Each wall is flat, endless, passes through zero and stands at right angles to its row. A trip goes straight from one point to another. List the walls that it crosses, first one first.

Walls:
(1): [26 44 27]
(2): [  9 -16  23]
(3): [ -4  70 -24]
(4): [ -1 -61 -85]
Trips:
[-66  20 -42] to [ -2 -79  50] => 3, 2
[-59 -28 -55] to [ 23 -35  62] => 2, 4, 1
[-52  36  58] to [ 36 -43  42] => 3
[-35  19  16] to [-42  -8 -43] => 1, 4
[-50  -8 -44] to [-33  79  -6] => 4, 1
[27 67 62] to [-4 15 -6] => 2
[ 19 -82  28] to [ 47 -80  20] => none
[ 84 -48  21] to [-24 -26  28] => 1, 4
[-2 26 -9] to [ -9  33 -40] => 4

Walls:
(1): [ -9  -6 -21 -73   8  26  22  33  18   9 -50  45]
(2): [ -3  -7 -26  18  64  -6  31  86 -45  53  34   9]
(3): [ 26   5  53 -20  -2  31  -3   6 -56  74  27  13]
(4): [ 50  38  30  13  -8 -21  49 -11 -91  51 -33 -27]
(5): [ 63 -56   0 -73 -26  41  48  19 -50  93  23 -71]
(6): [-23  17  -4  -5 -17  56  71 -51 -23  -3  16   1]
(7): [  45   62   24  -24   33  -57   25   25  -34  -13   42 -111]
Trips:
[ 37   3  -2 -54  39  -2  23  33 -98  14  13  42] to [ 99  14  49   2 -15  19  62  -5 -19 -44 -30  47] => 2
[ 79  31  37  35  22  44  34  70 -10  79 -23 -29] to [ 30 -20  56  30  20 -28   6 -41  42 -26  26  44] => 1, 5, 2, 7, 4, 3
[ 60 -56   6 -79   3   3   2  16 -34  -7  30 -30] to [  1   2  35 -58  -2  65  56 103   5   4  -1 -15] => 6
